Every row gives one point. Each copy is the shape, with its points in the same order, turned, moved and blurred by noise. Say if it was mirrored as well.

Shape (6 x 3):
0: +0.29 +0.51 +0.27
1: -0.39 -0.30 -0.04
2: +0.39 -0.48 +0.26
3: +0.06 +0.16 -0.68
4: -0.19 -0.29 +0.01
5: -0.31 +0.34 +0.05
Copy 1 (6 x 3):
0: +0.53 +0.19 +0.21
1: -0.41 -0.25 -0.15
2: +0.30 -0.52 -0.49
3: -0.16 +0.49 -0.52
4: -0.23 -0.20 -0.20
5: -0.12 +0.27 +0.25
Copy 1 is: only turned
Copy 2 (6 x 3):
0: -0.12 +0.51 +0.05
1: -0.08 -0.56 +0.15
2: +0.62 -0.19 +0.10
3: -0.33 -0.15 -0.69
4: +0.00 -0.47 +0.07
5: -0.49 -0.03 +0.09
Copy 2 is: only turned
Copy 3 (6 x 3):
0: +0.43 +0.40 -0.17
1: -0.21 -0.50 -0.18
2: +0.48 -0.44 +0.31
3: -0.49 +0.26 +0.29
4: -0.07 -0.43 -0.04
5: -0.07 +0.06 -0.43
Copy 3 is: mirrored

Shape (8 x 4):
0: +0.10 +0.15 -0.21 +0.42
1: +0.03 -0.19 +0.22 -0.40
2: -0.31 -0.02 -0.39 +0.44
3: -0.36 +0.27 +0.59 -0.34
4: -0.05 -0.61 +0.31 -0.33
5: +0.00 -0.66 -0.32 -0.45
6: +0.01 +0.26 +0.17 -0.05
7: +0.09 -0.22 -0.45 +0.43
Copy 1, 8 rows:
0: +0.24 +0.13 -0.44 +0.17
1: -0.15 +0.03 +0.21 -0.48
2: +0.03 -0.27 -0.50 +0.37
3: -0.48 +0.28 +0.51 -0.03
4: +0.02 -0.34 +0.39 -0.55
5: -0.14 -0.50 -0.20 -0.70
6: -0.13 +0.31 +0.01 -0.02
7: +0.30 -0.26 -0.56 +0.03
Copy 1 is: only turned
Copy 2 (8 x 4):
0: -0.11 -0.22 -0.20 +0.43
1: +0.45 +0.04 +0.28 -0.18
2: -0.38 -0.50 -0.15 +0.12
3: +0.06 +0.34 +0.70 -0.04
4: +0.60 -0.34 +0.42 -0.31
5: +0.51 -0.38 -0.16 -0.60
6: +0.08 +0.16 +0.19 +0.21
7: -0.05 -0.59 -0.34 +0.19
Copy 2 is: only turned

Shape, 14 rows:
0: +0.26 +0.18 +0.19 +0.15 +0.20 +0.00 -0.40 +0.26
1: +0.47 +0.16 +0.02 -0.49 +0.20 +0.09 +0.04 +0.12
2: +0.42 +0.05 -0.06 -0.24 -1.05 -0.19 +0.44 +0.23
3: -0.10 -0.54 -0.33 -0.18 +0.24 -0.35 +0.26 -0.35
4: +0.25 -0.09 +0.09 +0.13 +0.18 -0.08 -0.14 +0.11
5: +0.44 +0.11 -0.23 +0.13 +0.30 +0.01 +0.35 -0.39
6: -0.64 -0.34 -0.52 +0.14 +0.26 +0.13 +0.11 +0.19
7: +0.37 +0.10 -0.17 -0.74 +0.23 -0.63 +0.49 +0.20
8: +0.35 +0.15 +0.05 -0.12 +0.18 +0.11 -0.78 +0.18
9: -0.24 +0.22 +0.16 +0.07 +0.03 -0.25 +0.53 -0.14
10: +0.06 -0.44 +0.10 -0.22 +0.19 +0.01 +0.49 -0.06
11: +0.55 -0.19 +0.15 +0.01 +0.03 -0.41 +0.52 +0.25
12: +0.07 +0.11 +0.14 +0.07 +0.20 -0.09 -0.10 -0.14
13: -0.18 -0.63 -0.17 +0.11 -1.37 -0.16 +0.12 +0.25
Copy 1:
0: +0.12 -0.16 +0.17 -0.08 +0.31 -0.17 -0.28 +0.13
1: +0.09 +0.22 -0.15 -0.60 +0.24 -0.21 +0.07 -0.16
2: +0.31 +0.43 -0.21 -0.07 -0.60 -0.64 +0.56 +0.07
3: -0.61 -0.31 -0.27 -0.08 +0.26 -0.08 +0.69 -0.46
4: -0.10 -0.21 +0.19 -0.04 +0.21 -0.10 +0.10 +0.02
5: +0.11 +0.01 -0.14 +0.07 +0.41 +0.08 +0.40 -0.58
6: -0.56 -0.34 -0.51 +0.23 +0.31 +0.32 +0.42 +0.38
7: -0.34 +0.50 -0.22 -0.63 +0.43 -0.56 +0.67 -0.18
8: +0.10 -0.34 +0.03 -0.40 +0.28 -0.30 -0.51 +0.04
9: -0.44 +0.46 +0.03 +0.29 +0.04 +0.03 +0.30 -0.23
10: -0.39 +0.00 -0.04 -0.27 -0.01 +0.24 +0.61 -0.20
11: +0.07 +0.18 +0.38 -0.14 +0.08 -0.30 +0.78 -0.04
12: -0.19 -0.05 +0.07 +0.05 +0.25 -0.07 -0.06 -0.20
13: -0.11 -0.30 -0.39 +0.31 -1.14 -0.50 +0.65 +0.45
Copy 1 is: only turned
Copy 2 (14 x 8):
0: -0.06 +0.13 +0.35 +0.34 +0.24 +0.24 -0.36 +0.01
1: +0.29 +0.28 +0.31 -0.23 +0.33 +0.48 +0.03 -0.01
2: +0.23 +0.67 -0.08 -0.29 -0.14 +0.10 +0.38 +1.04
3: +0.45 -0.10 -0.42 -0.18 +0.25 -0.33 +0.33 -0.23
4: +0.15 -0.01 +0.22 +0.21 +0.25 +0.09 -0.09 +0.04
5: +0.41 +0.12 +0.01 +0.32 +0.27 +0.38 +0.58 -0.14
6: +0.04 -0.46 -0.85 -0.01 +0.29 +0.14 -0.18 -0.04
7: +0.27 +0.50 +0.07 -0.55 +0.93 -0.01 +0.40 +0.13
8: +0.26 +0.31 +0.38 +0.25 +0.14 +0.29 -0.66 -0.14
9: -0.40 +0.06 -0.15 -0.02 +0.23 +0.04 +0.49 +0.07
10: +0.22 -0.25 -0.01 -0.40 +0.17 +0.05 +0.40 +0.04
11: +0.25 +0.03 +0.36 -0.04 +0.50 -0.05 +0.47 +0.51
12: -0.02 +0.14 +0.10 +0.19 +0.14 +0.08 +0.04 -0.18
13: +0.27 +0.09 -0.60 -0.21 -0.59 -0.40 -0.16 +1.16
Copy 2 is: only turned

Shape (17 x 11):
0: +0.21 -0.31 -0.51 +0.30 -0.16 -0.28 +0.94 +0.16 +0.28 +0.11 +0.47
1: +0.20 -0.38 +0.07 -0.40 -0.63 -0.15 +0.35 -0.02 +0.04 -0.04 +0.14
2: +0.34 -0.38 -0.23 -0.23 +0.07 -0.47 +0.31 +0.19 +0.13 +0.07 +0.64
3: +0.36 -0.07 -0.15 +0.38 -0.24 -0.09 +0.47 +0.17 +0.43 +0.11 +0.75
4: -0.28 +0.29 -0.50 -0.48 +0.39 +0.29 -0.14 -0.54 -0.50 -0.15 +0.21
5: -0.75 -0.03 +0.02 -0.61 +0.14 +0.38 +0.17 -0.09 -0.67 -0.16 +0.25
6: +0.10 +0.01 -0.26 -0.06 +0.18 +0.00 +0.01 -0.38 -0.29 +0.20 +0.21
7: -0.31 -0.39 +0.42 -0.25 +0.23 +0.16 -0.04 +0.26 +0.05 -0.39 -0.13
8: -0.36 -0.03 +0.86 -0.20 -0.26 -0.41 +0.41 +0.30 +0.22 -0.18 +0.07
9: -0.31 +0.04 -0.36 -0.21 +0.12 +0.15 +0.06 -0.61 -0.03 +0.14 -0.05
10: -0.36 -0.18 +0.14 -0.10 -0.21 -0.16 -0.02 +0.28 -0.38 -0.62 -0.25
11: -0.32 +0.30 +0.00 -0.48 +0.14 +0.15 -0.25 +0.16 -0.58 +0.15 -0.10
12: -0.30 +0.09 +0.10 -0.36 +0.03 +0.42 +0.09 +0.24 -0.47 +0.05 -0.34
13: -0.37 +0.49 -0.07 -0.40 +0.20 -0.05 +0.02 -0.22 -0.65 -0.31 -0.13
14: -0.67 +0.01 +0.12 -0.67 +0.08 -0.22 +0.07 +0.42 +0.00 -0.17 -0.41
15: +0.37 -0.05 -0.06 -0.15 -0.47 -0.10 +0.55 +0.45 +0.77 -0.35 +0.51
16: -0.05 -0.31 -0.35 +0.28 -0.61 -0.33 +0.17 +0.28 +0.52 +0.13 +0.77
Copy 1 (17 x 11):
0: +0.02 -0.31 -0.84 +0.45 -0.22 +0.35 +0.54 -0.01 +0.54 -0.50 +0.03
1: -0.02 -0.17 -0.26 -0.09 -0.44 +0.22 +0.24 -0.58 -0.07 -0.24 +0.34
2: +0.02 -0.45 -0.31 +0.27 -0.50 -0.25 +0.30 -0.06 +0.46 -0.35 +0.29
3: +0.08 -0.54 -0.25 +0.24 -0.25 +0.53 +0.33 +0.13 +0.62 -0.59 +0.14
4: -0.13 +0.16 -0.24 +0.53 +0.23 -0.30 -0.86 +0.14 -0.19 -0.12 +0.65
5: -0.34 -0.13 -0.51 -0.21 +0.29 -0.32 -0.52 +0.18 -0.57 +0.01 +0.59
6: -0.05 -0.17 -0.09 +0.63 +0.06 +0.00 -0.23 -0.01 -0.01 -0.03 +0.43
7: -0.07 -0.35 -0.01 -0.32 +0.18 -0.35 -0.20 -0.25 -0.28 -0.14 -0.30
8: +0.11 -0.11 +0.06 -0.59 -0.10 -0.01 +0.63 +0.11 -0.38 -0.21 -0.12
9: -0.21 +0.29 -0.17 +0.43 +0.42 -0.01 -0.31 -0.19 +0.03 -0.11 +0.43
10: -0.31 -0.09 -0.20 -0.08 -0.27 -0.08 -0.24 -0.08 -0.66 -0.15 -0.36
11: -0.14 +0.00 -0.09 +0.03 -0.05 -0.21 -0.56 +0.19 -0.30 +0.52 +0.31
12: -0.03 -0.10 -0.34 -0.13 +0.18 +0.02 -0.49 -0.09 -0.37 +0.48 +0.05
13: +0.05 +0.30 -0.22 +0.29 +0.01 -0.22 -0.56 +0.29 -0.66 +0.08 +0.27
14: -0.17 +0.35 -0.27 -0.48 -0.06 -0.50 -0.12 -0.05 -0.23 +0.23 -0.21
15: +0.38 -0.22 -0.32 -0.34 -0.55 +0.42 +0.23 -0.15 +0.57 -0.72 -0.11
16: -0.51 -0.30 -0.20 +0.01 -0.48 +0.47 +0.37 +0.05 +0.66 -0.58 +0.11
Copy 1 is: only turned
Copy 2, 17 rows:
0: +0.09 -0.01 +0.56 +0.31 +0.38 -0.42 +0.92 +0.13 -0.02 +0.21 +0.03
1: -0.05 -0.49 +0.57 -0.04 +0.16 +0.34 +0.36 +0.12 -0.03 +0.01 -0.35
2: -0.04 -0.18 +0.46 -0.16 +0.78 -0.01 +0.40 +0.28 +0.25 +0.21 +0.18
3: +0.30 +0.22 +0.74 -0.03 +0.40 -0.27 +0.53 +0.50 -0.12 +0.21 +0.03
4: -0.02 +0.25 -0.54 -0.59 -0.27 +0.60 +0.22 +0.02 +0.36 +0.39 +0.39
5: -0.84 +0.17 -0.19 -0.34 -0.42 +0.66 +0.21 +0.15 +0.21 +0.44 +0.01
6: +0.16 +0.07 -0.02 -0.35 +0.02 +0.23 +0.12 -0.10 -0.03 +0.33 +0.29
7: -0.58 +0.26 -0.04 +0.20 +0.17 +0.51 -0.21 +0.28 +0.09 -0.21 -0.30
8: -0.66 +0.11 +0.50 -0.28 +0.20 -0.04 +0.00 +0.25 +0.05 -0.32 -0.86
9: +0.12 +0.21 -0.10 -0.21 -0.36 +0.33 +0.13 -0.27 +0.28 +0.26 +0.05
10: -0.60 -0.26 -0.23 +0.13 -0.20 +0.19 -0.06 +0.42 +0.05 -0.33 -0.25
11: -0.34 -0.04 -0.43 -0.39 -0.18 +0.37 -0.27 +0.16 +0.01 +0.55 -0.25
12: -0.43 +0.02 -0.37 -0.02 -0.23 +0.50 -0.04 +0.13 -0.25 +0.47 -0.42
13: -0.36 -0.01 -0.64 -0.69 -0.34 +0.25 +0.13 +0.06 +0.12 +0.13 -0.15
14: -0.65 -0.05 -0.34 +0.06 -0.01 +0.24 -0.18 +0.10 +0.54 +0.14 -0.70
15: +0.28 -0.02 +0.65 +0.14 +0.58 +0.03 +0.63 +0.79 +0.22 -0.07 -0.54
16: +0.18 -0.15 +1.02 +0.18 +0.14 -0.38 +0.28 +0.61 +0.31 +0.21 +0.04
Copy 2 is: only turned
Copy 3:
0: +0.47 -0.73 -0.41 +0.31 -0.37 -0.17 +0.50 -0.01 -0.33 +0.03 +0.42
1: +0.05 -0.34 +0.22 -0.06 -0.68 -0.05 -0.11 -0.06 +0.16 +0.29 +0.27
2: +0.14 -0.78 -0.05 -0.26 -0.05 -0.07 +0.19 -0.15 -0.31 +0.39 +0.45
3: +0.18 -0.73 -0.12 +0.38 -0.03 +0.24 +0.46 +0.09 -0.05 +0.17 +0.61
4: -0.50 +0.49 -0.32 -0.59 -0.05 +0.34 +0.51 -0.58 -0.13 +0.10 -0.10
5: -0.77 +0.50 -0.11 -0.42 -0.31 +0.01 +0.25 +0.12 -0.34 +0.23 -0.37
6: -0.09 -0.10 -0.23 -0.20 +0.07 +0.41 +0.20 -0.49 -0.05 +0.10 -0.07
7: -0.20 +0.07 +0.53 -0.41 +0.04 -0.06 +0.10 +0.45 -0.13 -0.26 -0.10
8: -0.18 -0.05 +0.87 +0.33 -0.15 -0.27 -0.08 +0.24 -0.48 +0.07 +0.17
9: -0.16 +0.16 -0.17 -0.08 -0.09 +0.03 +0.35 -0.59 +0.13 -0.10 -0.23
10: -0.26 +0.36 +0.21 -0.37 -0.39 -0.01 -0.37 +0.28 -0.30 -0.39 +0.27
11: -0.30 +0.71 -0.08 -0.37 +0.10 +0.25 -0.16 -0.03 -0.17 +0.34 -0.13
12: -0.04 +0.64 -0.02 -0.25 -0.15 +0.12 +0.03 +0.28 -0.13 +0.20 -0.28
13: -0.30 +0.75 +0.03 -0.32 -0.22 +0.34 +0.04 -0.36 -0.51 -0.04 -0.01
14: -0.11 +0.59 +0.36 -0.32 -0.02 -0.65 -0.03 +0.13 -0.28 +0.10 +0.05
15: +0.29 -0.51 +0.34 +0.16 -0.30 -0.18 +0.54 +0.34 +0.06 +0.24 +0.98
16: -0.17 -0.78 -0.27 +0.44 +0.00 -0.25 +0.16 +0.09 +0.17 +0.13 +0.76
Copy 3 is: only turned

Shape:
0: -0.26 +0.13 -0.06 -0.27 -0.17 -0.43 -0.41 -0.01 +0.30 -0.44 +0.18 +0.10
1: -0.25 -0.18 -0.32 +0.06 -0.28 +0.47 -0.04 +0.19 +0.34 -0.35 -0.14 +0.27
2: +0.40 -0.48 -0.10 -0.28 +0.14 -0.29 +0.12 -0.44 -0.61 +0.17 -0.44 -0.05
3: -0.29 +0.29 +0.23 +0.47 +0.01 +0.22 +0.06 -0.12 -0.07 -0.27 +0.15 +0.22
4: -0.10 -0.20 +0.06 +0.27 -0.27 +0.01 -0.39 -0.61 +0.35 -0.14 -0.14 +0.38
5: -0.37 +0.18 +0.49 +0.13 -0.04 -0.51 -0.13 +0.25 +0.32 -0.22 -0.69 -0.11
6: -0.48 -0.49 +0.43 -0.04 -0.48 +0.02 +0.09 -0.29 -0.57 -0.12 +0.12 +0.24
7: +0.51 -0.55 +0.24 -0.39 +0.11 -0.07 +0.58 -0.80 -0.45 -0.32 -0.49 +0.50
8: +0.43 -0.38 +0.16 +0.17 -0.20 -0.37 +0.63 -0.59 +0.29 -0.13 -0.55 -0.46
9: +0.54 +0.24 -0.15 -0.27 +0.18 -0.21 +0.58 -0.59 -0.34 +0.32 +0.16 +0.32
10: -0.21 -0.27 -0.01 -0.47 -0.30 -0.17 -0.13 -0.58 -0.18 -0.11 -0.20 +0.06
11: +0.45 +0.17 +0.30 +0.11 -0.22 +0.36 +0.10 -0.41 -0.30 -0.41 -0.36 -0.09
12: -0.11 +0.42 -0.34 +0.44 +0.13 +0.47 -0.14 +0.03 +0.39 -0.38 +0.02 -0.33
13: +0.42 +0.39 -0.17 +0.42 -0.38 +0.22 -0.24 +0.18 -0.42 -0.21 +0.35 +0.12
14: +0.05 -0.34 +0.57 -0.25 -0.20 +0.54 +0.34 -0.57 +0.08 +0.33 +0.18 +0.45
15: +0.44 -0.32 +0.47 +0.28 +0.23 +0.12 +0.20 -0.45 +0.35 -0.02 +0.29 -0.21
Copy 1 (16 x 12):
0: -0.13 +0.14 -0.09 -0.33 +0.32 -0.28 -0.04 +0.32 +0.72 +0.13 +0.03 +0.20
1: +0.11 -0.05 -0.47 -0.37 -0.19 +0.25 +0.03 +0.18 +0.23 -0.44 -0.14 -0.01
2: -0.07 -0.11 +0.62 +0.05 +0.40 -0.20 +0.13 -0.56 -0.25 -0.01 -0.56 -0.26
3: -0.13 +0.39 -0.18 +0.04 -0.17 +0.26 +0.29 -0.03 +0.10 +0.00 +0.13 +0.56
4: -0.11 -0.08 -0.33 +0.03 -0.09 -0.04 -0.34 -0.37 +0.46 +0.01 -0.35 +0.44
5: +0.12 +0.15 +0.57 -0.01 -0.25 +0.14 +0.27 +0.41 +0.87 +0.11 -0.49 +0.36
6: -0.40 -0.39 +0.26 -0.45 -0.08 -0.21 +0.36 -0.34 -0.10 -0.22 -0.02 +0.65
7: +0.31 +0.22 +0.53 -0.18 +0.40 -0.31 +0.06 -1.04 -0.20 -0.55 -0.60 +0.21
8: +0.33 +0.02 +0.71 +0.59 -0.28 -0.38 -0.20 -0.43 +0.30 -0.46 -0.22 -0.11
9: +0.39 +0.42 +0.11 +0.17 +0.35 -0.47 +0.32 -0.71 -0.32 +0.31 -0.02 -0.18
10: -0.31 -0.13 +0.23 -0.40 +0.12 -0.35 +0.05 -0.48 +0.35 -0.05 -0.25 -0.02
11: +0.05 +0.42 +0.47 -0.13 -0.17 +0.38 -0.29 -0.52 -0.05 -0.11 +0.02 +0.16
12: -0.16 +0.47 -0.35 +0.25 -0.20 +0.56 -0.06 +0.27 +0.36 -0.13 +0.24 -0.17
13: -0.03 +0.34 -0.09 -0.20 +0.02 +0.27 -0.30 +0.25 -0.51 +0.37 +0.31 +0.21
14: +0.40 -0.39 -0.11 -0.16 -0.02 +0.06 +0.33 -1.03 +0.07 -0.11 +0.18 +0.42
15: +0.30 -0.13 +0.14 +0.65 +0.28 +0.19 -0.06 -0.48 +0.25 -0.22 +0.31 +0.32
Copy 1 is: only turned
Copy 2, 16 rows:
0: +0.08 +0.16 -0.31 -0.02 -0.41 -0.16 -0.01 +0.12 +0.27 -0.42 -0.41 -0.63
1: -0.32 +0.13 -0.31 +0.37 -0.31 +0.32 +0.43 +0.09 -0.09 -0.26 +0.00 -0.03
2: +0.50 -0.23 -0.37 -0.24 +0.35 -0.44 -0.04 -0.23 -0.26 -0.20 -0.55 +0.66
3: -0.65 +0.20 +0.25 +0.21 -0.13 -0.21 -0.13 -0.05 -0.25 -0.25 -0.21 -0.12
4: -0.43 +0.27 -0.45 +0.15 -0.44 -0.21 -0.05 -0.41 +0.21 -0.41 -0.42 +0.29
5: -0.04 -0.05 +0.20 +0.44 -0.36 -0.07 -0.12 +0.40 +0.46 -0.01 -1.02 -0.11
6: -0.35 -0.34 +0.08 -0.57 -0.34 +0.01 -0.05 -0.23 -0.47 -0.48 -0.59 +0.15
7: +0.10 -0.29 -0.13 -0.22 +0.36 -0.63 +0.23 -0.13 -0.17 -1.04 -0.42 +1.05
8: +0.18 -0.38 +0.14 +0.32 +0.39 -0.26 +0.22 -0.67 +0.54 -0.29 -0.69 +0.49
9: +0.15 +0.27 +0.14 -0.40 +0.33 -0.94 +0.25 -0.21 +0.00 -0.28 +0.17 +0.50
10: +0.16 +0.15 -0.38 -0.47 -0.09 -0.07 +0.20 -0.20 -0.01 -0.52 -0.72 +0.16
11: +0.12 +0.31 +0.33 +0.41 +0.12 -0.10 -0.03 -0.30 -0.39 -0.62 -0.38 +0.48
12: -0.40 +0.60 -0.03 +0.70 +0.28 +0.13 +0.11 -0.19 -0.03 +0.05 -0.04 -0.34
13: +0.05 +0.33 +0.13 +0.29 -0.34 -0.30 -0.08 -0.33 -0.72 -0.11 +0.30 -0.11
14: -0.44 +0.14 +0.23 -0.65 +0.00 +0.12 +0.00 -0.29 +0.15 -0.70 +0.06 +0.72
15: -0.27 -0.10 +0.14 +0.15 +0.40 -0.11 -0.40 -0.56 +0.36 -0.46 +0.09 +0.19
Copy 2 is: only turned
Copy 3, 16 rows:
0: -0.02 +0.06 +0.47 -0.36 +0.04 -0.48 -0.19 +0.21 +0.26 -0.38 +0.18 +0.18
1: -0.33 +0.17 -0.26 -0.05 -0.20 +0.13 -0.04 +0.20 +0.56 -0.16 -0.08 +0.35
2: +0.04 -0.32 -0.28 -0.13 -0.10 -0.16 -0.54 -0.48 -0.44 +0.26 -0.05 -0.62
3: -0.32 +0.23 +0.05 +0.38 -0.18 -0.18 +0.30 +0.01 -0.20 -0.37 +0.02 +0.29
4: -0.46 -0.33 +0.21 +0.02 -0.68 -0.23 -0.23 -0.08 +0.11 -0.20 +0.24 +0.28
5: -0.41 -0.16 +0.68 -0.16 -0.03 -0.45 +0.24 +0.13 +0.15 -0.20 -0.72 -0.20
6: -0.22 -0.48 -0.39 -0.04 +0.09 -0.18 -0.09 -0.42 -0.29 -0.80 +0.00 +0.14
7: -0.54 -0.17 -0.34 -0.60 -0.22 +0.14 -0.41 -0.75 -0.80 +0.28 +0.04 -0.20
8: -0.22 -0.35 -0.04 -0.53 -0.62 -0.13 +0.52 -0.30 -0.18 +0.32 +0.01 -0.73
9: +0.28 +0.10 +0.03 -0.01 +0.00 -0.09 -0.06 -0.74 -0.61 +0.57 +0.37 +0.04
10: -0.24 -0.29 +0.04 -0.29 -0.03 -0.23 -0.39 -0.51 +0.12 -0.30 +0.25 -0.20
11: -0.26 +0.27 +0.09 +0.01 -0.47 +0.40 +0.01 -0.31 -0.39 -0.29 -0.03 -0.39
12: -0.24 +0.60 +0.13 +0.45 -0.34 -0.04 +0.30 +0.41 +0.41 -0.06 +0.20 -0.09
13: +0.54 +0.48 +0.01 +0.36 -0.42 +0.15 -0.09 +0.12 -0.24 -0.45 +0.02 +0.17
14: -0.39 -0.64 -0.09 +0.08 +0.03 +0.54 +0.10 -0.47 -0.34 -0.05 +0.41 +0.40
15: -0.26 -0.38 +0.07 +0.01 -0.34 +0.12 +0.41 +0.31 -0.54 +0.17 +0.51 -0.18
Copy 3 is: mirrored
